Each row of a before or after table is a point. One or more steps were done to the points. Then noise was added and the rows were shuffled. The steps act on columns, c1 being the first. Write out the steps. A step turns or swaps two columns, mirrors them in a line or flattens them onto one, adds a multiple of one to another, or multiplies or shifts one. Angles are multiples of 10 degrees, from the lower column toward the higher: turns from -170 to 170, lines from 10 to 170 but not 90. Use the fewest steps. Two steps may share a column if one is a turn and the other turns, adds or multiplies; they go together, in the order done. Otherwise the lowest column goes first.
In the rows, 128 means zero.

Before, 9 rows:
[[102 118  59]
 [ 83 168 143]
 [110 112  53]
 [127 209 116]
 [135 147 157]
 [168 135 162]
 [ 83 160 160]
 [166  91 193]
 [ 94 197 117]]
After (9 x 3):
[[138 104 156]
 [108  69  52]
 [163  92 161]
 [167  51 198]
 [129 170 117]
 [ 96 156 114]
 [ 82 130 143]
 [ 82 116 161]
 [102  75  59]]
Steps: shift c2 by -40

Before, 10 rows:
[[ 10 199 154 153]
 [177 136 156 148]
 [157 125 131 153]
 [  7 147 157 123]
 [149 150 158 127]
 [ 55 130 118 160]
 [141 144 154 162]
 [175 163 121 114]
 [176 172 122 156]
 [142 127 116 133]]
After (10 x 4):
[[177 136 105 102]
 [139 124 126 142]
 [  8 199  96 103]
 [140 144  88 108]
 [151 148 123  98]
 [173 160 142 132]
 [  8 146 128  96]
 [175 170 102 138]
 [156 127 103 129]
 [ 56 127  95 145]]
Steps: mirror c3 and c4 in the line at 130 degrees

Before:
[[166  95  91  88 132 121  83 151]
 [110  83  96 156 104 206  75  35]
 [101  98 129 131  89 200 119  52]
 [155 162 132 197 119 122 143 136]
 [126 159  93  82 135 107 122 169]
 [113 167 143 162 149  71  98 137]
 [124 121  51  68 134 170  64 205]
 [139 173 187 163 108  99  94 172]
 [137 139  77 113 108 208  66  62]
 [159 147  83  71 104 126  80 154]
 [118 167 128 183  71  67 111 158]]
After (11 x 8):
[[155 114 132 195 163 124 142 134]
 [127 126  52  67 121 184  63 198]
 [167 142  88  87 100 124  86 153]
 [110 179  93 151 112 189  75  25]
 [124 104  88  76 146 113 125 177]
 [123 158 126 181 203  74 109 168]
 [ 97 186 128 129 137 185 116  44]
 [155 140  81  68 161 129  78 154]
 [112  84 144 164 137  76  98 150]
 [135 117 188 163 180 105  92 177]
 [138 142  75 113 152 194  61  53]]
Steps: multiply c5 by 1.3; turn c2 and c5 by 130 degrees; turn c6 and c8 by -10 degrees

Before, 10 rows:
[[146  99 122  99 128 117 160 142 119]
 [124  70 127  96  80 143 104 144 113]
 [113 155 148 232 105 138 148 109  78]
 [121 152 160  97 146 141 145 153  84]
 [110 141 119  88 148 139 138 123 121]
 [ 94 135 125 119 138  73 151 174  91]
 [135 160 111 132 107 130 134 141 121]
 [131 149 120 102 129  97  90 130  82]
 [101 154 249  88 126 135 141 108 109]
 [112 122 112  87  97 114 153 138  64]]
After, 10 rows:
[[119 141  60  87 150 137 139 123 123]
 [128 149  59 103 127  97  89 131  82]
 [136 101  62  99 127 116 162 140 119]
 [124 122  52  85  95 114 152 137  65]
 [115 154 188  89 126 137 140 110 108]
 [124 154  89 232 105 137 148 110  78]
 [126 154 101  97 147 139 145 154  85]
 [126  70  67  98  79 144 104 143 114]
 [129 160  49 130 104 130 135 141 123]
 [115 136  66 119 137  73 150 174  93]]
Steps: multiply c1 by 0.4; shift c3 by -60

Before (8 x 12):
[[156 166 131  53  88 213 159  88 120 134 146 190]
 [130 120 186 194 100 122  54 117 107 126 191 214]
 [ 46 209 144 131 146 136  81 140 204 181  91  96]
 [107  37 170 159 123 148 108 186  78  76  85 131]
 [ 90 141 149 153 117 110 177 134 152 176 101 112]
 [123  87 190 102 155 122 106  54 141 143 138  32]
 [131 194 166 132 117 126 188 186 123 181 124 137]
 [151 118  86 151 128 140 112 137 131 175 159 137]]
After, 8 rows:
[[151 116 153 151 126 162 112 140 130 177 157 137]
 [135 197  98 132 114 101 189 178 123 181 124 138]
 [123  87  83 102 154  84 107  72 137 143 142  31]
 [ 90 143 125 149 119 101 178 132 154 177  99 113]
 [155 164  68  52  87 194 159  57 118 135 147 187]
 [ 46 212 110 129 145 126  80 152 207 181  92  95]
 [129 120  87 195  96  85  53 101 108 124 189 214]
 [110  35  82 157 123 115 109 182  79  78  84 127]]
Steps: mirror c3 and c6 in the line at 110 degrees; add 0.7 times c5 to c8

Before:
[[166 162 125 109 105 186  94 129 100 118 113 115 122 157]
 [167  95 100 143 156  96 135  77 170 167 124  88 180 193]
 [ 68 119 143  82 120 181 152 118 103 103 103  91 174 163]
 [127 104  49 113  50  76 113  99 127 122 164 168 149  74]
 [161 117  67 185  60  69 108 159 108 146 107  97 128  97]
 [146  75  68 131 120 183  65  92 172  78 105 197 107 125]
 [ 63  83  48 151  51  78 155 154 167 189 165 121  68  86]
 [ 51 139  75 101 166 182 163 190  71  77 158 174 168 105]]
After, 8 rows:
[[ 63  74  77 131  96 158  64  92 172  77 105  98 108  82]
 [113 160 111 110 143 132  92 127 100 119 114 165 123  62]
 [143 140 112  99  66 177 162 189  71  79 159  39 168  92]
 [131 116  38 184 140 125 107 160 109 146 108 175 129 194]
 [194 119 134  81 143 125 151 119 102 102 102 107 175  65]
 [133  96 124 144  87  55 136  76 169 167 124 183 180 123]
 [ 98 102  16 111 137 148 114 100 128 123 165 100 149 198]
 [175  83  19 152 136 139 155 155 168 189 166  83  68 191]]
Steps: turn c1 and c12 by 130 degrees; mirror c3 and c5 in the line at 20 degrees; mirror c6 and c14 in the line at 150 degrees

Before (10 x 20):
[[101 135 125 152 106 185 100 118 104 156 124 181 137 138 146 170  99 144
  111 146]
 [148  89 105  95 124 120 156 161 112 102 133 249 100 141 107 124  83 143
  132  76]
 [157 114 109 131 151  71 135 151  62 141  98 100 101 135  70  76 183 149
  140  76]
 [117 215 160 159 183 128 150 130 124 124 159  58  75 107 180 158 102  66
  131  70]
 [139 130  92 175 147 175 183 163 127 110 102 140 127 123 169 131 145 177
  137 154]
 [115  99 125  93  64 159  87 109  84  51  79 186 133  90 187 140 103 121
  174 164]
 [158 145  74 147 194 192 115 175 110 117 183 156 121 105  92 113 123 117
   55 142]
 [101  96  51 117 101  84  32 182 144 159 138  92 113 231 125 141 158 101
   99 142]
 [143 106 142 121  66  65 100 120 104  77 198 180 107 120 110 167 110 173
  170 150]
 [171 162 144 142 187 160  76  84 127  87 133 149 135  71  89 123 112 167
  104 167]]
After, 10 rows:
[[ 98  90  54 120 100 105  32 183 141 160 140  94 115 233 129 141 160  98
  109 141]
 [138 134  90 176 148 147 179 166 129 109  99 141 130 125 168 135 145 178
  147 151]
 [118 215 159 159 183 128 148 128 123 126 160  54  80 109 181 155 104  62
  141  73]
 [144 108 147 121  65 103 102 118 105  79 198 179 104 124 112 166 109 171
  186 151]
 [170 160 145 139 188 141  74  84 124  86 134 150 134  70  86 125 112 167
  111 163]
 [111 104 123  95  65 145  86 106  83  48  78 183 131  97 189 142  99 122
  184 166]
 [148  84 109  97 128 123 153 161 113 102 132 247  98 142 109 126  82 146
  145  77]
 [101 139 122 150 100 154 106 111 108 156 127 184 138 138 145 173 101 143
  122 144]
 [157 144  71 147 195 152 111 174 114 116 182 159 121 104  93 117 120 116
   65 141]
 [159 113 108 132 153 107 134 151  62 140 102  97 100 139  71  77 181 151
  155  73]]
Steps: multiply c6 by 0.4; shift c19 by 10

Before, 14 rows:
[[176 176 129 153 131 119 201 125 165  84 119 164 104 180 168  66 190 103
  144 161 205  70 127 147  88 140 157  99 156  94 140 136]
 [146 135 125 159 147 108  82 105  90 152 126  56 113 184  79 129 163 131
  148 108  84 113  83  70 118 179 189 155 168 186 147 120]
 [  7 107 183 194 157  86 127  78 132 200 169 134 124 107 138 118  29 107
  187 133  63  83 118 177 121 166 171 126 110 151  92  73]
 [111 129 179 118 127 139 148  60 128 216 192 116 152 164  97 135  88 134
  118 112  56  92  80 190 191 148 153  84 174 118  75 124]
 [ 99 117 141  95 191 137 123 111  91 222 127 121 115 155 131 121 206 117
  147 145 200  51  92 108  74 175 132 154  71 162 180 109]
 [ 91 107 169  81 188  83 177 151 106 119 133  39 134 135 100 160 210 158
  118 112 135 164 102 123 168 173 121 119 110 129 178 115]
 [168 127  88 125 108  80 208 147 206 182 170 180 174 175 111 116  58 107
  160 129  92 133 119 149 106 107 151 117 105 146  64 151]
 [ 82 126 122  98 130 112  64 163 199 164 183 112 165 144  78 162 105  78
  152 159 118  84 104  92 110 122 188 120  87 200 131 126]
 [138 112 136  96 139  47 117 196 134 121 125 112 152  55 116 175 172  76
  175 157 151 181 197 110 132 177 148 132 124 158 133  94]
 [161 102 166 166 154 151 160 105 102 177 135 165 133 131  47 230 113  84
  127 157  64 193 121 100 125  98 140 126 165 136 140  58]
 [115 119 134  86 176 125 131  54  91 121 123 124 127  90 101 116 111  61
  183 200 170 138  95  90  64 173 158 111 125 178 129  80]
 [ 80 187 129 102 144  95 147  87 105  83 133 132 105 195 118 106 129 155
  110 188  81 129 112 143 123 180  30 125  99 146 134 166]
 [111 104 190  79 134  40 125 123 187 115  70 131 187  85 120 189 128 128
  133 109 132  96  74  36 134 139  96  99 111 146  84 130]
 [ 92  93 148 226 155 103 165 173 121 174 200 105 145 164  79 121 227 141
  130 214 104 157 130 107 116 174 151 185 105 151 113  80]]
After (14 x 32):
[[ 94 107 166  81 189  82 177 150 103 124 134  38 132 140 100 158 208 159
  120 119 136 159 101 125 169 172 123 133 110 131  73 114]
 [145 134 124 157 150 107  90 107  90 152 123  56 111 181  78 125 157 145
  144 135  85 113  84  71 120 178 188 124 169 186 114 120]
 [112 119 136  96 178 125 135  55  91 122 126 122 127  90 103 114 112 200
  185 121 170 137  92  89  66 175 155 135 127 179 181  83]
 [108 134 179 117 128 139 146  60 123 220 190 115 149 166  95 131  88  57
  116 123  55  92  81 188 192 149 151 128 175 118 155 128]
 [ 95  95 150 238 153  98 167 175 116 174 197 103 143 163  78 122 223 100
  130 146 106 157 134 109 119 174 150 128 105 153 129  79]
 [ 83 126 122 105 131 109  57 157 195 162 183 111 164 138  83 163 106 188
  155 118 120  82 106  95 113 123 188 130  81 199 160 131]
 [158 102 166 173 153 153 159 109 103 175 135 168 138 129  47 232 113 189
  128 137  61 198 123 100 122  98 138 130 162 137 155  58]
 [174 183 130 159 132 122 200 129 172  87 122 162 104 181 163  65 189 169
  144 133 204  70 128 149  84 141 150 130 153  94 134 134]
 [111 101 187  74 135  44 128 126 185 115  68 133 188  80 120 189 129  75
  132 118 136  98  70  37 134 138  95 128 115 145 156 129]
 [169 128  87 126 105  75 204 146 203 180 168 184 173 174 111 113  60  71
  161 125  94 136 120 147 103 107 155 132 104 148 183 150]
 [ 97 120 143  99 192 136 119 113  95 224 125 124 116 157 129 119 206 206
  145 123 195  50  95 110  78 171 136 129  74 159 103 106]
 [ 80 185 129 113 148  90 143  88 107  82 132 135 106 196 118 112 131 112
  112 125  83 127 112 144 122 179  29 129 104 148 103 167]
 [  9 104 184 192 157  84 129  81 130 203 166 133 124 106 138 119  28 102
  191 141  62  84 118 175 130 165 174 133 110 150 167  73]
 [135 111 134 103 141  44 113 193 134 120 128 113 153  54 120 173 171 183
  175 124 147 180 196 110 138 179 146 128 128 152 167  95]]
Steps: flatten c4 and c20 onto the line at 10 degrees; turn c18 and c31 by -130 degrees; multiply c18 by 1.6; multiply c28 by 0
